Each row of a before or after table is a point. The points were changed in one or more steps. Then noise was added and the rows were shuffled. The steps act on how far a point lies along the listed directions, d1 being the first. Name the steps. A step turns or swaps two directions, mirrors them in a line or flattens them onto one, adds a multiple of one to another, or multiplies one. Angles are multiples of 10 degrees, from the lower direction toward the higher: turns from -170 to 170, lines from 10 to 170 but not 90. Use the fewest steps. Two steps may share a direction if one is a turn and the other turns, adds or multiplies; they go together, in the order done. Otherwise the lowest direction goes first.

Directions:
(1): [-33 -21 -47]
(2): [ 48 -32 -19]
(3): [-18 -48  34]
Before (9 x 3)
[[  2  -6 -16]
 [-34 -31  45]
 [-15   4 -23]
 [ 10  22 -18]
 [ 15  30   5]
 [ 32  -6 -19]
 [ 36  20 -24]
 [  8  -6  -8]
 [ 30   1  -7]]
After (9 x 3)
[[ 53   4 -38]
 [ 44 -16 -23]
 [-57 -21  48]
 [ 12  22 -18]
 [ -6  16  -2]
 [ -1  26 -10]
 [ 20 -11  -8]
 [ 18  -6  -9]
 [ 59 -24 -29]]
Steps: multiply d1 by 0; multiply d2 by 2

Directions:
(1): [ 31 -23 -40 -46 -16  30  17  11]
(2): [ 38 -20  51  16 -19   0  29  29]
(3): [ 40  -9  16  -9  60  13 -28 -16]
(4): [  4  16  35 -26 -43  23 -33 -34]
(5): [ 47  23 -31  43 -19  -6   0 -28]
(6): [-13 -11  11  -2  12  11  55 -55]
Before (11 x 8)
[[ -1 -17  -9 -10  10   1  37   0]
 [ -9 -12  17 -23   8  13   5   4]
 [-11 -13  18 -23 -11   9  17 -19]
 [ 12   1  13  -2  21   3  13 -43]
 [-18   5   9 -10  10   4 -10 -10]
 [  4   1 -13 -12 -22   8 -16   5]
 [-27   2  -7  12   5 -15   5   5]
 [ -4  13 -21 -16 -20   7 -22  -3]
 [ -8 -12  16 -37  11  13  -1  -1]
 [ -7  -5  -2  23  17  -4   3 -12]
 [  8   4   4  11  -6   8   2 -16]]
After (11 x 8)
[[  5   3 -13 -12 -23   6 -23  12]
 [ -1  15 -21 -16 -20   6 -31   5]
 [ -8  -6  -2  22  19  -2   7 -18]
 [-27   3  -6  13   4 -15   4   3]
 [  6   3   6  11  -5   9   6 -21]
 [-10 -12  18 -36  13  13   2  -6]
 [-20   6  10 -11  10   5  -9 -12]
 [-14 -18  20 -23  -8  11  30 -32]
 [ -9 -13  18 -23   9  14   9   1]
 [  8  -2  17  -3  23   6  29 -59]
 [ -4 -19  -7 -10  13   3  48 -12]]
Steps: multiply d6 by 1.6

Directions:
(1): [ 44  23  11  -1  52   7  28  31  15  31  11   9 -21 -14]
(2): [ -8   6  14 -32  19  23  -9 -12 -12  -4  11  60  50 -19]
(3): [ 17  -4  23 -14  -4  51  10 -22  24  20 -10 -45  35  24]
(4): [ 27  20  -2  -6 -12  -2  -9 -43 -38  38 -25  25 -26  33]
(5): [ 21   1  14   0   8 -48 -47 -31  33  17  35 -11  15  -6]
Before (9 x 14)
[[-20   3  -6  -5 -16 -16 -11 -22 -34   8 -14  42  -4  -6]
 [ 24  15  -2   1   5   2  -7 -24  -1  28 -12  20  -9  16]
 [ -3  -1   2 -16  13 -10   6   9   1 -18   4  31  12 -20]
 [-19   2  -9  -1  -7   8  15  21 -39 -21 -33  32 -24  -3]
 [ 35  23 -16  20 -19 -57 -26   3 -12 -13   4  16 -53   4]
 [-49 -29 -18  -6  -6  25  29  43   0 -51  -3   1  22 -31]
 [-26 -12 -34  33 -49 -18   2  18 -40 -17 -23 -32 -55  26]
 [-31  -2  -2 -15  19   7  11  27  25 -34  33  19  35 -36]
 [-40 -24 -16   9   4 -16 -33   9  16 -50  36   8  37 -52]]
After (9 x 14)
[[ 29   3  24 -14 -11  36 -17 -34   9  45   0 -47  27  38]
 [ -3   0  19 -12  11 -15 -18 -17   8  11  17  25  28 -24]
 [-18   1 -20  -6   9  58  25  17 -44 -21 -23  41   6 -19]
 [ 28   5  29 -21  -4  42 -11  -3  37 -22  15 -24  58  -3]
 [  2  -6  -7  10   6 -24 -24  -3  31  -7  20  -7  13 -10]
 [ 11   9 -12 -20 -10  23  20 -25 -56  24 -35  44 -23  19]
 [ -1   2   3 -23   5   4  10   0 -14 -12  -8  41   6  -9]
 [ 25  12  21 -18   5  -7 -31 -38  -9  21  -6  26  12  11]
 [-22  16 -19 -13  -5  23  32   7 -42 -12 -15  56 -14   0]]
Steps: multiply d1 by 0; mirror d2 and d3 in the line at 150 degrees; turn d4 and d5 by 110 degrees
